Rows are points. The points of each table are mixes of a few directions, plus a little noise. Count the directions of each table, and those that both share. Where both have some left over, give the other angles between the two spaces (their principal angles), to ten degrees, smallest first.
In the rows, zero is written as 128.

First (7 x 2)
[[167 148]
 [173 152]
 [130 129]
 [123 125]
 [161 145]
 [ 55  89]
 [ 88 107]]
Second (4 x 2)
[[116  71]
 [128 127]
 [143 196]
 [126 118]]
Directions: first 1, second 1, shared 0; angles 50

First (9 x 6)
[[147 124 114 135 128 133]
 [153 123 109 137 128 135]
 [159 122 104 139 128 137]
 [ 94 134 154 116 128 119]
 [112 131 140 123 128 124]
 [166 121  99 141 128 138]
 [170 120  96 143 128 139]
 [  7 151 220  86 127  95]
 [144 125 116 133 128 132]]
Second (9 x 6)
[[146 160 123 143 149 127]
 [133 136 127 131 133 128]
 [103  82 136 107  99 131]
 [121 115 130 122 120 129]
 [103  82 135 106 100 131]
 [131 134 127 131 132 128]
 [190 241 110 182 199 121]
 [110  96 133 113 107 129]
 [116 106 131 118 115 129]]
Directions: first 1, second 1, shared 0; angles 70

First (9 x 11)
[[205 190 144 170  67 156 133 121 109 149 140]
 [ 96  99  67 103 173 110 111 116 173 106  98]
 [182 110 154 147  79 146 115 127 118 156 119]
 [ 73 152 103 108 177 110 142 129 137  97 142]
 [158 112 176 126  94 156 125 130 103 150 182]
 [143 153 184 149  73 125 129 148 129 122  92]
 [175 127 144 161  95 137 135 130  95 163 111]
 [ 72  99  93  81 180 118 113 119 168  93 147]
 [ 47 113  88 106 212  96 151 133 117 114 124]]
Second (8 x 11)
[[122 155 105  68 156  97 132 112 179 149 166]
 [187 146 124 112 100 108 122 109 157 156 176]
 [134 136 120 152 108 166 108 131 138 108  58]
 [116 116 102 130 163  82 149 121 110 131 168]
 [102 146 145 168 101 152 115 151 134  75  29]
 [115  84 152 140 130 199 120 139  78 143 113]
 [106 106 107 179 143 135 131 137  88  98  80]
 [140 136 169  78 122  83 146 124 139 164 233]]
Directions: first 5, second 5, shared 3; angles 50, 70

First (8 x 18)
[[140  91 154  82 129 107  93 124 146 155 180 123 108 141 148  97 147  86]
 [114 173  96 185 127 154 171 133 106  95  64 134 152 112 102 166 105 180]
 [123 141 118 145 128 135 141 129 121 118 109 130 135 123 121 139 121 143]
 [129 124 131 124 128 126 125 127 130 131 133 128 126 129 130 125 130 124]
 [145  73 168  59 129  97  76 122 154 167 205 121  99 148 159  82 156  65]
 [145  74 167  61 129  97  77 122 153 166 203 121 100 147 158  83 155  67]
 [108 189  84 205 127 162 186 135  98  84  42 136 161 106  94 179  97 198]
 [119 157 107 164 128 144 156 131 114 107  87 132 143 118 112 152 113 161]]
Second (10 x 18)
[[124 102 123 146 107 106 116 122 167 161 230  88  93 179 127  87 157 106]
 [144 140 124 154 101 119 209 111 121  73  57  98 122 132 133 193 125 189]
 [119  77  81 155 156 160  48 154 124 174 236 135 110 167  65  42 119 125]
 [148 153 185  65 120 104 178 111 113  81   7 143 149  75 187 208 125 123]
 [106 176 125 162 119 125 151 124 138 129 117 126 143 117 138 144 132 121]
 [110 149 120 138 142 142 104 140 120 144 135 149 144 114 119 110 119 112]
 [ 97 160  98 181 134 145 110 139 138 157 171 133 141 134 106  98 126 117]
 [133 118 132  92 158 150  94 144  95 124  90 169 146  98 116 123 104 126]
 [154 112 147 101 114 113 163 117 124  96  80 116 118 124 147 168 130 148]
 [144  91 148  90 129 114 106 124 139 142 158 123 110 139 140 110 139 107]]
Directions: first 1, second 4, shared 1
